Each wall is flat, endless, passes through zero and stands at right angles to its row. A trip goes straight from one point to another. List the walls that it crosses, first one first.
(in the rows, 128 means zero)

Walls:
(1): [108 121  63]
(2): [181 154 134]
(3): [ 98 149  95]
(4): [ 75 101 184]
(5): [195  98  95]
(6): [ 64 137 182]
(7): [ 98  86 126]
(8): [149 158 166]
(9): [168 107  56]
(10): [147 144  76]
Trips:
[142 140 172] to [ 83 131 139] => 2, 7, 3, 8, 1
[176  94 182] to [102  99  87] => 7, 9, 8, 2, 1, 10, 3, 4

Walls:
(1): [157 107 159 114 134 200 144 148 140 116 105 160 132 109]
(2): [ 79 148 204 111  97 127 193 167 172 164 156  98 170 133]
(3): [134 138 145 132 137 122  94 151  99 231 133 107 137  57]
(4): [ 89 155 186 165  85 246 149 156 195 123 140 150 102  58]
(5): [139 123 105  89 157  24 128 160 120 104  78 116 151 139]
(6): [122 125 168 131 109 128 125  97 130 137  85 176 112 107]
(7): [170 176 106 100 127 189 112 128 116 179 129 151 115 160]
(8): [ 73 125  80 101 142 141 150 107 168 103 115 186  90 105]
(9): [166 127 157 141 190  97  19 196 170 171 137  54 172  92]
(10): [162 155 198  96 110 134  75 132 140  98 201 199 163 121]
Trips:
[229 164  40 157 183 137 124 139 162  94 129  96 131 182] to [165 155 123 202 100  74 165 140 114 152 139  83 148 168] => 2, 7, 3
[143 111 130 181 170 106 173 121 158 215  81  91 168  99] to [126 171 143  92 129 144  92 125 127 145 164 123 133 103] => 4, 7, 5, 6, 10

Walls:
(1): [150 120 126 107 103 133 198 108 116 118 131 114 111 160 141 126 129 146
 146 130 117  95 164 108 130 111 139 133 106 110  99 143 169 122 138 113
 124 110 136 119 121 128 139 162 116 144 153 138]
(2): [161 111 132  99 131 149 128  74  70 150 105 121 114 120 118 119 135 119
 107 118 161  96 142 140 142  78 132 128 100 115  84 111 135 121 119 116
 104 115 142 110 165 157 119 122 133 143 107 120]
(3): [ 78 144 104  77 159 169 130 144 101 116 180 131 114 168 113 115 120 131
 119 160 194 119 123 125  94 107 162 131 126  85 137 126 101 107  83 114
  74  94 163  98 113 180 147 143 185 207  85 122]
(4): [170 122  94 151 143 126 202 143  95 122 121  84 110 161 134  98 130 118
 152 119 111 134 112 146 160  73 126 128  81 104 150 133 154 137  85 127
  82 148 128 133 118 117 118 124 118 151  75 140]
(5): [175 132 118 151  88  98 143 130 147  84  95 129 168 144  94 116 118 154
 115 125 120 121 140 129 170 142 149 134 117 147 143  59 146 145 121 165
 132 148 150 127 129 189 145  96 132 150 110 138]
(6): [141  87 141 105 102 116 136 113 117 113  96 152 133 170 138 104 114 105
 117 141 122 119 146 171 113 107 125  98 141 140 110 173  82 145 103  82
 132 122 128 141 125 166 165  85  47 133 123 112]
(7): [137 126 136 146 122 155 113 147 135  97 105 119 140 108  92 116 106 121
 114 137 100 112 108 118 107 120 131 113 123 117  91  99 163 148 114 126
 187 126 121 163 130 102 124 125 157 152 119  93]
(8): [121 136 140 117  69 125 120 177 147 113 147 129 113 132 109 115  84 122
 145 112 108 126 105 162 155 110 140 169 122 171 141 138 165  83 173 144
 108 165 163 151 112  94 108 130 141 124 134 125]
Trips:
[119  96 129 129 185 100  93 113   7 172 142  80 106 134 139 122 120 152
 140  94  83 130 162 111 111 138 137 150 110  94 135 114  99 117 152 114
 175 138 137 166 177 102  85 170  97 172 112 111] to [ 94 153 142 148 144 111 159 140 113  84 147 131 126  95 142 129 158 162
 145 109 150 143 107 112 144 156  93  83 123 168 181 110 137 137 135 102
 138 145 178 146 109 144 127 133 145 147 117  96] => 1, 3, 2, 5, 8, 7
[120 106 158 102 124  92 171 125 103 114 155 109 162 135 107 108 116 167
 145 174 136  96 168  96 125 126 128 128 109 130 207 108 103 114 173 148
 104  94 182 126  88 110 127 119 118 150 160 170] to [156 163 152 171 132 123 137 176 121 125 120 108 125 109 142 158 128  76
 137  99 131 108 153  87 171 118 164 150 121 136 144  96  99 167 116 141
  92 160 141 144 131 167 139  83  92 134 112 127] => 6, 3, 1, 2
[112 111 145 116 117 103  77 119 120 123 142 118 176  77  96 144  93 125
 133 159 136 154 131 108 105 132 109 165 149 128 131 160  93 156 126 130
 149 112 175 159 137  73 122 143 185 103 151 127] to [138 122 182 132 182 117 150 125 100 144 147 126 108 141 139 100 151 154
 152 133  54 108 113 124 114 135 136 135 137 146 128 135 182 170 145 106
 135 112 117 114 145 118 123 168 100  84 153 100] => 1, 8, 4

Walls:
(1): [148 156 126 121 107 135 138 158 157 144 149  55 161 167 179 190 125  86
 110 128 154 173  85 155  96  90 164 140 157 116 123 126 109 172 157 126
 168 108 120 124  78 152 114 140 176 126 144 140]
(2): [133  64 178 174 153 110  41 139 132 149  81  95 116 170 114 141 129 184
  47 123  75 153  94 130 163 169 163 152 145 198 134 201 119 139 111  87
 154 172 139 165 112 166 136  84  96 140  67  64]
(3): [136 159 166  70 140 107 161 195 110 125 152 167 160 176 110 106 166 158
 148 170 139 166  58 155 136  86 154 135 116 138 139 177 127 210 116 195
  80 139 213 139  84  76  95  87  74 129 141 111]
(4): [115 105 121 139 168 144  48 155 164 184 175 136 126 105 172 126 164 145
  96 114 100 194 110 170 150 134  97 124 188 121 117 174  85 181  60  71
 125  84  89  99 103 103 186 141 167 202 104  76]
(5): [101 222 162  99 173 110 129 151 120 133 164 189 137 114 170 129 132 159
 195 151 105 124  99 124 187 148 110 130 213 117 181  98 206 139 110  99
 117  82  59 125 119 118 125 181  80 136  76 151]
(6): [ 84  36  91  84 113 122  91 173 142  96 176 168  98 126 178 136 167 110
 151 141 180  72 102  85 113 169 146 100 126 178  52 155 112 134 168 103
  96 167 126 122 106 133  66  71 120 136 127 149]
(7): [ 73 140 107 147 112  58 109 110  90 124 118 134 146 214 110 160 139 120
  90 163 124 170  61 121 111 156 174 145 150 138 120  87 110 146 206 126
 128 119 157 136 170 136 137 130 179 159 181 159]
(8): [ 68 119 132 126  76  46  65 120  99 114 170 131 131 160  86 106 112  82
 182 100 138  79  97 120  92  93 191  73 163 142  95  75 125 138 166 148
 126 137  51 139  98 131 240 150 169 142 139 136]
Trips:
[ 71 101 187 142 114 140  80  46 170 123 160 109 112  84  95 192 119 166
 145 134 103 191 129  96 138 117  41 217 108  58 110 142 124 124 143  66
 100 112 132  56 107 189 125 153 147 167 108 104] to [124 141 108 185 193 115 153  91 142 132  60 113 156 160 156 127 127 166
 134  64 103 124 123 115  94 136 154 170 140 141  52 212 141 141 105 141
 157 130 107 165 103 107 160 120 114 159 152 162] => 1, 5, 7
[143 141 117 115 158 166 142 112 128 148  68 150  25 165 139  96 112  90
 124  86 178 125 135 125  92 114 121  87  91 165  79 153 106  99 197 142
 155 194 158 145  73 126  81 133  89 148 131 139] to [ 70 151 115 173 177   7 157 157  96 120 157  73 100 185  42 132 106 117
 201 137 115 171 174 132  63 152 181 121 116  95 215 111 127 119 180 117
 147 157 181 149  98 211 179 129  99  89  37  36] => 8, 7, 6, 1, 5

Walls:
(1): [120 124 171  96  51 128 125 223 160  94 121 115 156 183 105 155 127  93
  89 152 157 156 144 106  82 105  72 146  92 132 115 143 137  60 146 134
 185  87 104  70 111 111 220 142  73 144 185 154]
(2): [108 168 122 127 120 113 120 198 160  96  89 208 156 119 168 133 151 130
  73 115 132 151 123 127 125 106  52 151 129 135 145 167 119 111 131 127
  51  73 175 131 155 113 127 160 134  94  83 140]
(3): [143 102 117 117  93 164 145 113 195 142 170 154 158 134 142 121 115 145
 167 125 135 172  68  91 142 143 165  28  62 156  91  68  54 104  76 145
 111 113  86 107 110 140 189  88 123 112 136 123]
(4): [102 119 188 153 141 102  66 100 118 139 118 121  74  68 119  76 112 156
 140 178 109 170 152 130 113 105 144  75 137 139 148 147 150 116 168  82
 146 146 113 112 114 149 170 130  70 145 141  80]
(5): [190  92  84 159 121 173 118 122 152 105  76 156 177 119 177  91 108 144
 148 169  93  93  95 153 215 108 141  91  89 125  86 118 123 125  81  85
 114 126  86 154 106 148 134 129 176 106 137 113]
(6): [ 81 151 111 114  98 206 146 172 188 163 113 191  78 108 129 139 136 155
 162 102 100  92 141 161 107 140  72 141 123 189 119 105  98 136 116 113
 105 155 102 194  94  79 165 147 119  80 128  55]
(7): [141 100 142 134  85 179  90  78  98 135  94 160  51  93 147  74  86 151
 112 138 131 192 118  83 120 104 123 226 189 136 133  63 178 142 171 159
 110 113 149 114 196 121  49 204 121 159 143 101]
(8): [116  92 113 153  63  71 106  87 101  66 132  89 122 148 139 136 152 140
 157  97 173  92 154  65 131 126 183 141 119 152 169 109 154 123 102 160
 157 168 107 185  69 162  42 178 148  74 116 124]
Trips:
[239 121 131 172  86 141 154 148 160 108  64 140 160 122  64 105 121 120
 122 156  79 119  65  74  98 178 193 140 142 148 166 128 100 174 120 127
 128 143 153 108 120 156 139 118 160  60 145 128] to [168 174  96 138 160  98 188  95 173 121 112 146 142  58 124 133 200 172
  60 153 173 140 110 116 162 114  95 148  99  88  74  83 182 114 154 132
 112 173 148 143 160 171 134 149 196 100 137 157] => 2, 3, 8
[105  92  59  71 108 133 114 135 122 141 163  57 188 140  96 159  37 103
 181  50 179 132 142 130 161 126 100 175 169 144 124 178 162 165 150 102
  53 105 116 117 130 121 192 142 108  98  98  58] to [132 143 108 180 136 114  48  89  75 175 132 106  92  91 104 126 122 175
 105 121 124 114 171 181 115 141 149 142 127 171 105 119 137 198 152  76
 169  50 125  77 118 110 156 157  91 188  72 161] => 2, 7, 4, 1, 6

Walls:
(1): [134 129 198  66 155 178 181 145 192 196 155 142 168 148 149 123  81 139
 144 120 146  81 138 111 116 116 131 198  89  78 126 122 158 143 117 107
 166 151  61 126  84 142 132 130 175 147 154 140]
(2): [166 141 110 132 141 113  87 194 159 125 106  82 100 101 125 101 163 101
  67 148 105 138 121  46 112 144  92 100 161 144  75  77 213 176 120 169
  93 136 133 140  91 100  81 175 133 115 116 121]
(3): [106 163 176 117  51 119 155 103 122 136 110 126 157  93 167 140 153 120
 145 136 170 151  80 140  28 124 129 114  88 193 152 161 137  94  96 146
 116  88 126 151 129 120 166 182 165 108 165  91]
(4): [161 135  46 130 132 127 149 160 126 129 173 122 143 193 118 114 183 113
 166 166 202 111 132  88  32  48  84 101 144 137 113 164 105 135 131 126
 131 171 120 172 100 183 101 149 131 150  91 151]
(5): [137  92 122 123 114 160 124 110 142   7  82 118 149 137  93 135 154 148
 186 165  80 132 101 168  92 177 148 141  63 116 116 109 122 102  86 120
 141 150 118 173 119 118 101 102  63 169 144 152]
(6): [ 99 103 128 107 108 199 115 158 150 110 147 111 111 168  86  67 138 106
 148  87 183 186 110 139 149 122  83  98 127 136 111 161 184  84  97 193
 110  97 134 114 102  89 132 128  93 151 201 141]
(7): [104 145 137 140 119 109 164 132  96 148  98 139 186 143 125 120 111 151
 105  70  77  93 133 129 190 102 172  98  95 176  72 137 139 119 140  94
  91 117 105 120 131  65 105 134 103 132 133  79]
(8): [129 151 130 119 131 124 135  79 128 119 125 130 136 159 158 112 116 163
 123 153 134 139 151 115 165 171 155  89 154 121 163 103 112 185 138 123
 120 172 103 150 122 108  93 106 170 108 130 126]
Trips:
[165  88 138 136 147  72  98 169 143 109  99 151 157 158 117 120  85 105
 163  80 139  54 142 141 174  68 126 137 174 142 122 114 103  94 138 185
  39  81 137 109 150 122  95  83  89 152 102 123] to [104 111 140 214 121 127 128 107 164 158 146 118 157  96  90 136 137 133
 175 123 181  95 107 122 167  75 190 149 108 159 147 174 149 168 133 122
 140 140  81 127 100 120 129 186  86 127  80 113] => 4, 1, 6, 3
[ 79 155 148 114  66  88  86 100 129  71 135 158 135 130 155 112 135 117
 125 106 139 117  77 117  65 119 123 147 105 151 146 121 148 155 158 151
 128 109 149 191  96 125 167 116 136 125  97  98] to [128  60 161 121 163 165 130 155 171 123 143 103 151 119 120  81 141 123
 136 133 104 151 117  75  88  78 130  73  86 126 136 129  29 134 111 153
 162 129 115 157 133 131 162 146 140  82 158  85] => 6, 1, 2

Walls:
(1): [164  97 120 133 184 177 157 145 155 115  83 138  58 163 114 162 175 148
  59 166  76 117  75 190 182 143 114 145  99  88  63 137 154 161 120 163
  96  59 155 141 127 133 219 200 151 180 133 195]
(2): [ 80  91 144 100  88  80  97 100 142 124 123 198 171 119  92 188 108 127
  79  80 129  49 168 136 121 163 126  29 138 132 143 136 110 169  43 160
 168 102 123 136 170 137 129 146 103 178 166 121]
(3): [106 192 128 118 145  84 155  65 180 137 112 175 175 171 108 135 140 125
 126  99  82 171 104  83  92 132 117 120 144 113  93 114  95 171 102  94
  74 105 142 133 109 133 141 163 114 158  80 185]
(4): [158 147 169 131 105 111  81 110 182 157 165 141 153 135 202 155 128 104
 138  95 146  92  43 153 154 159  80 102 110 141 162 176 125 179 131 193
 178 141 151 154  63  87 112 113 121 109 124 222]
(5): [197 174 138 155 140 163 111  78 119 188 164  66 180  97 156 156 120  85
 121  29  96 141 167 103 107  68 171  79 162 136 183  80  57  92 163 138
 133 183 163 115 119 118 183 146 180 175 131 122]
(6): [131 217 100 175  98 125 169 115 166 138 184  54 108 157 118  95 157 135
  81 105 175  99 107  73  90 156  84 157 100 177 169 122 121 137 209 196
  58 192 137 167  72 105 123 116  77 163 109 138]
Trips:
[141 119 182 136 100 111 104 115  83 159 203  87  96 149 174 158 172 149
 128 180 170 119 161  78  69  71 166 113 135  76 151 113  69 119 164 188
  96 211 121 103 121 185 149  90 130  97 125 144] to [ 90 164 127 139 131 163 143  79 113  98  99 178 150 146 107 128 105 156
 155 139 152 163 134  84 182 180 224  78 205 108  52  88 109 132 102 162
  62 120 140  86 125  94 121 159 162 242 147 129] => 4, 3, 2, 1, 6
[ 83 178 110  61 129 126 135 102 136 137  84 119 155 136  80 131 127  64
 126 150 118 144 176 171  85 180 143 117 139 106 160 123 122  64 102  57
 116 131 112 134 144  82 130 136  89 123  80 132] to [ 70 101 128 117  89 113  51 170 139 198 124 166  71 117 146  92  93 100
 117  88 135 184  86 110  48 177 139 167 115 199 154 141 109 128  74 157
  57  75 120 179 112  84  92 149 192 127  85  93] => 6, 4
[136 122 124  73  80  59 105 154  45 173  87  91 182 138 101 155 112 131
  95 168 191 172  94  38 135 106 176 139 191 148  94 149 155 161 174 175
 200  54 158  91 185 152 138 183 142  54 183 134] to [216 178 183 123 105 148 159 163 150 160  85 154 144 144 101 120 182 224
  80  70 186  52 136  75 118 159 169 144  88 234 156 128 152 152 167 150
 117 152 174 114  65 130  75 131 113  85 190 121] => 4, 6, 5
[ 81  65  99 106 167 163 159 132 127 119 130 125  62 123 169  79 154 211
 110   7  84  72 137 126 151 143 100  88 138 201  94 127 102 115 151 141
 167 138  86  62 160 123  98  83  46 133 177 116] to [ 97 148  79 178 192 110 131 100 130 105 159 137 126  98  99 116 190 163
 120 131 106 168 131 156 178 156  92 150 173 149  82 111 131 140 165  93
 149 158 151  80 137  36 157 112  97 142 144 166] => 1, 2, 3

Walls:
(1): [ 82  87 159 115 121 171 165 123 142 123 178  79 114 128 152  84 150 147
 101 104 129 194 122 132 101 133 142 153  93 124 107 138 150 112 103 108
 122 175 143 153 126  94 179 177 172 138 113 145]
(2): [184 115 153 174 149 161 166 101 129  33 175 133 133 121 135 106 132  71
 151  75 134  80 127 127  86 135 110 118 117 149 128 173 107 144 138 124
 140 133  96 141 119 131 141 114 198  72 163 157]
(3): [ 32 112 169  98  81 103 130  90 163  96  96 140 125 150 149 108 111  94
 117 161 153  98  79 129 116  95 146 161 100 144 126 159  84  70 133  87
  91 195 117  79 193 122 156 125  90 127  96 148]
(4): [175 206 165 114 145 149  87 142 117 175 150 133 144 121 162 151 117 156
 165 117 159 149 128 116 112 178 119 118 118 119 151 119 100  87 214 127
 130 178 139  94 102 108 114  94 142 109  95  93]
(5): [128 104 165 125 114 109 158 122 140 139 152 102 132 189 215 122 105 147
 126 159 112 134  70 168 104 165 112 113  91 157 119  88 143 167 171 148
 100  78 120 171  96 105  92 113  94 154 109 145]
(6): [ 87 147 179 120 129  75 169 149 183 188 150 129 109 126 129 136 132 155
 115 155 117 143 111  94 168 103 123 106 159 105 130 139 121 101 128 132
 156  92 108 118 102 136 111 134 117 138 153   7]
Trips:
[142 130 120  97 136 129 105 137  49 104 162 128 139 139 161  69 157 164
  60 116 152 149 157 131 119 184  87 108 167 120 111 126 159 119 131 162
  90 183 125 146 156 116 133  93 138  49 135  68] to [118 118 152 152 153 128 138 152  83 150 143 124 134 113 121 168 147 123
 169 139 162 114  49  92 165 123 120 103 164 195 138 101 167 141  51 131
  95  72 108  90  65 149 161 127 171 113 134 123] => 6, 1, 5, 4
[113  88  76 133 177 121 107 135 135 177 154 191 137 127 166 123  45 134
 105 136 115 113 128 117  87 119 169 111 137 106 158 141 147 189 161 196
 157 171 153 129 143  95 173 105 177  98  45 102] to [132 185 147 140 119 134  97 106 168  34 158  81  96 144 185 127 124 120
 114 170 144 134  77  67 128  96 109  82 118  92  89  87 120 129 157 137
 101 103 134 127 159 104 135  93 136 154 153  42] => 6, 2, 3, 1
[110 183 122 144 113 137 156 110 149  98 100 109 140 136 121 109 119 139
  80 111 153 128 111 127 165 132 104 140 130 139 113 124 134 149  65  92
 160 119 145 141 137 100 202 132  98 168  99 133] to [ 82  90 165 159 137 134 138  88 135 128 100  45 140  99 156  89 128 126
 113 116 115 100 142 156 218 132 140 114 174 166 106  99 164 127 164 102
 180 173 191 114 175 141 115 138 146 108 128  74] => 6
